Each row is a point. The points of each table are mixes of a few directions, plus a little noise. Count the directions of each table, and those that both share. Where both have some left over, give the other angles between the two spaces (their principal angles), to ten degrees, smallest first.

First, 6 rows:
[[ -3 -14   6]
 [ -5 -23  10]
 [  4  16  -7]
 [ 14  60 -27]
 [ -9 -39  18]
 [  0  -1   1]]
Second (6 x 3):
[[ -1  -1  -1]
 [ -5  -3  -4]
 [ 55  34  40]
 [ -5  -3  -4]
 [-22 -14 -16]
 [-21 -14 -15]]
Directions: first 1, second 1, shared 0; angles 70

First:
[[ -8 -22 -60   8]
 [  1   1   3   1]
 [  3  -1 -17  29]
 [ -2  -1   7 -19]
 [  1   7  29 -17]
 [  6  14  37  -2]]
Second:
[[ 10 -11   1  10]
 [  8 -31  10  11]
 [ -5  42 -15  -9]
 [ 12  29 -15   7]
 [-25 -30  20 -18]]
Directions: first 2, second 2, shared 0; angles 40, 90

First, 9 rows:
[[ 27  -3  -2  23 -26   8]
 [-31   3   3 -27  30  -9]
 [-38   3   3 -32  36 -10]
 [-44   4   3 -38  43 -12]
 [  6  -1  -1   6  -7   2]
 [ 22  -2  -2  19 -22   6]
 [ 38  -3  -3  32 -37  10]
 [ 60  -6  -5  51 -58  16]
 [-41   3   3 -35  40 -12]]
Second (6 x 6):
[[-41   4   3 -35  40 -11]
 [  1   0   0   1  -1   0]
 [ -2   0   1  -2   2  -1]
 [ 50  -5  -4  42 -47  13]
 [-49   4   4 -42  47 -13]
 [ 42  -3  -2  36 -40  11]]
Directions: first 1, second 1, shared 1

First (9 x 9):
[[ -1  -5  -1  -6  13   0   5   3   1]
 [  6 -21  -2 -36  58   6  29  21  -7]
 [-22  -3   0  16  -1  -9 -13 -14  28]
 [ 39   7   1 -26  -5  15  19  23 -51]
 [-14  10   1  26 -30  -7 -21 -17  17]
 [-15  -9  -1   1  18  -5   0  -4  20]
 [  7  24   2  27 -60  -1 -23 -14 -10]
 [ -6 -15  -2 -16  38   0  14   7   9]
 [  6  13   1  13 -31   1 -11  -6  -8]]
Second (10 x 9):
[[-11   8  -3 -18  24   6  37  30  12]
 [  3 -10   7  -2   4  -4  -7 -18  -8]
 [ 11  -4 -22  17  -6   5 -30  15   2]
 [ 16 -31   8  -2  11  -9 -30 -39 -24]
 [ 10 -22 -15 -12  39   5  -5  17  -2]
 [-17  26   9  -1 -18   1  31  10  12]
 [-23  23  36 -13 -19 -10  45 -28   0]
 [ 14   3 -41  29 -14  14 -43  42  13]
 [  7 -10   5   4  -5  -6 -18 -22 -11]
 [-12  17  14  -2 -15  -3  21  -7   3]]
Directions: first 2, second 3, shared 1; angles 90

First, 10 rows:
[[ 17  28   7  -1  16 -21 -10  -4  12  -2   0]
 [-36 -60 -14   3 -33  43  20   7 -24   4   2]
 [ 11  19   4  -1  10 -13  -6  -3   8  -1   0]
 [  8  14   3  -1   7 -10  -5  -2   6  -1   0]
 [ -2  -4  -1   0  -2   3   1   1  -2   0   0]
 [ 12  20   5  -1  11 -15  -7  -2   8  -1   0]
 [ -6 -11  -2   0  -6   8   3   2  -4   0   1]
 [ -5  -9  -2   0  -5   6   3   1  -4   1   0]
 [  2   5   1   0   2  -3  -2   0   2   0   0]
 [ -2  -2  -1   0  -1   2   1   0  -1   0   0]]
Second, 11 rows:
[[  5  23  23  -8   7  16   0   7  -1 -21   6]
 [ -4  -9  -7   4  -4  -5   0  -3   0   7  -2]
 [ -2   3  -4   7   1 -20  -7  -9   6   7  -2]
 [  4   5  11  -9   1  24   7  11  -6 -14   4]
 [  3  -1 -11   5   3 -21  -6  -8   6  12  -3]
 [-21 -29 -15  12 -15  -8   0 -10  -3  15  -3]
 [  7   6  -4   1   5 -14  -5  -3   5   6  -2]
 [-22 -15   2   7 -13   7   2  -4  -5  -2   2]
 [-19 -23 -14  13 -12 -13  -2 -11  -1  15  -3]
 [ 34  22   4 -19  17  13   5  17   1  -8   0]
 [ 16  19  15 -13   9  20   4  13  -2 -17   4]]
Directions: first 1, second 3, shared 1
